Each row of a before or after table is a point. The points were changed in one or more steps. Then noise was added and the rows were shuffled. The steps act on how far a point lies along the listed directions, d1 being the first. Name the steps. A step turns or swaps two directions, mirrors them in a line or flattens them onto one, adds a multiple of one to another, or multiplies one. Angles are multiples of 10 degrees, from the lower direction toward the higher: turns from -170 to 170, lines from 10 to 170 but not 90. Use the fewest steps. Two steps may share a direction if one is a turn and the other turns, adds or multiplies; they go together, in the order done. Otherwise the lowest direction goes first.
In the rows, zero is written as 128.

Directions:
(1): [146  91]
(2): [165 146]
Before (11 x 2):
[[123 103]
 [186 137]
 [125 128]
 [120 178]
 [ 96 163]
 [134 133]
 [ 93 186]
 [137 110]
 [127 106]
 [117 119]
 [141 132]]
After, 11 rows:
[[235 166]
 [153 139]
 [107 103]
 [122 128]
 [ 97 165]
 [135 115]
 [ 90 146]
 [102 113]
 [116 106]
 [139 171]
 [142 135]]
Steps: multiply d1 by 0.7; multiply d2 by 2

Directions:
(1): [154 162 131 137 158  80]
(2): [142 104 111  67 141 115]
Before:
[[155 117 107  65 153 113]
 [160  84  95  57 157 104]
 [146 113 109  69 131 131]
 [ 92  84 128 112  82 189]
 [134  78 113  70 116 143]
 [108 106 156 146  92 176]
 [130 133 132 134 138  88]
 [105 107 136 111 114 163]
 [125 142 118 138 125 145]
 [ 96 105 129 138 101 163]]
After:
[[133 125 129 117 136  88]
 [139  63  96  60 134 138]
 [118  76 120  91  98 167]
 [128 147 117 140 128 140]
 [ 99 117 142 133 112 166]
 [140 100 105  61 137 140]
 [ 87 106 141 155  79 188]
 [ 96 120 137 163 102 155]
 [112 125 165 170  97 162]
 [132 104 110  77 115 154]]
Steps: turn d1 and d2 by 30 degrees

Directions:
(1): [156 154 152 151 134 172 166 121  76 154 128]
(2): [ 64 114 131 136 167 163 122 108 111 102 158]
(3): [134 134 184  86 178  93 135 148 124 136 145]
Before (9 x 11):
[[112 119 159 126 164 136 127 131 118 115 154]
 [150 110 123 112 123  81 117 135 162 139 114]
 [141 111 134 127 122 145 134 131 130 138 140]
 [177 144 168 111 129 117 182 140 106 156 125]
 [145 133 153 113 151 131 119 121  91 142 136]
 [ 82  88 142  66 156  52  73 137 177 101 145]
 [ 90  97  58 147  94 141  87 100 143  93 116]
 [ 52 106 117 108 157 125 107 120 138  86 159]
 [ 50 114  90 198 108 220 136  84  93 102 134]]
After (9 x 11):
[[ 92  95 151  74 157  69  88 133 154 109 147]
 [141 113 131 130 120 142 132 131 130 140 142]
 [171 142 164 108 131 108 171 144 113 150 126]
 [ 94 104  63 153  95 148  94  99 131  97 116]
 [ 58 111 118 111 158 132 117 119 126  92 161]
 [142 132 150 111 153 128 115 120  98 137 134]
 [ 44 113  85 196 107 212 135  83 102  98 132]
 [154 113 124 115 125  91 125 133 157 143 115]
 [109 117 159 125 164 135 123 132 119 115 153]]
Steps: multiply d1 by 0.7

Directions:
(1): [148 129 155 161 100 138 106  95 120 175 113 128  81 191 153  96 149 131]
(2): [142 185 182 100  89 110 148 156 129 117 145 190 111 115 126 112 124 141]
(3): [110 136 156 199 155  93 104 153 140 109  77 154 113 118 127 169 135 115]
(4): [128 156 129 161 121 178 144 131 129 161 120 136 179 138 123 164 119 201]
Before, 8 rows:
[[156 117 129 133  84 150 139  71 133 193 145 103 129 185 157 104 149 154]
 [117 125 119 129 164 106 123 137 130  98 128 120 152 104 104 149 111 138]
 [126 127  78 163 153 185 139 114 121 177 121 107 192 148 115 162 124 199]
 [118 132 123 131 150  95 105 168 146  93  78 150 141  77 132 160 133 105]
 [138 112 102 110 103 141 137 109 122 156 154  99  80 156 150  83 121 103]
 [116  67  84 122 168 126 105 107 141 114 113  75 143 119 130 134 117  82]
 [106 116 126 241 160 166 109 140 141 143  71 109 166 133 126 208 132 173]
 [136 163 148 127 134 130 170 129 138 140 132 152 166 115  99 140 107 172]]
After (8 x 18):
[[113  57 113 147 165  78  85 125 134  83 106  83  67 117 136 121 148  29]
 [117 136 123 137 151 101 106 168 146  96  75 151 149  78 132 166 132 114]
 [135 138 108 149 101 179 147 117 125 182 139 110 122 164 146 120 115 164]
 [117 122 119 125 165 102 122 136 130  95 130 120 148 102 105 145 112 131]
 [131  71  66  78 158 103 117 100 114 123 153  82 101 133 125  80 138  67]
 [156 106 127 117  85 133 135  68 131 182 151  98 111 182 158  88 152 128]
 [114  90  88 156 167 159 114 113 145 136 101  85 180 125 126 167 111 135]
 [139 133 141  80 137  86 158 122 135 110 149 139 118 107 104  96 116 101]]
Steps: mirror d3 and d4 in the line at 170 degrees
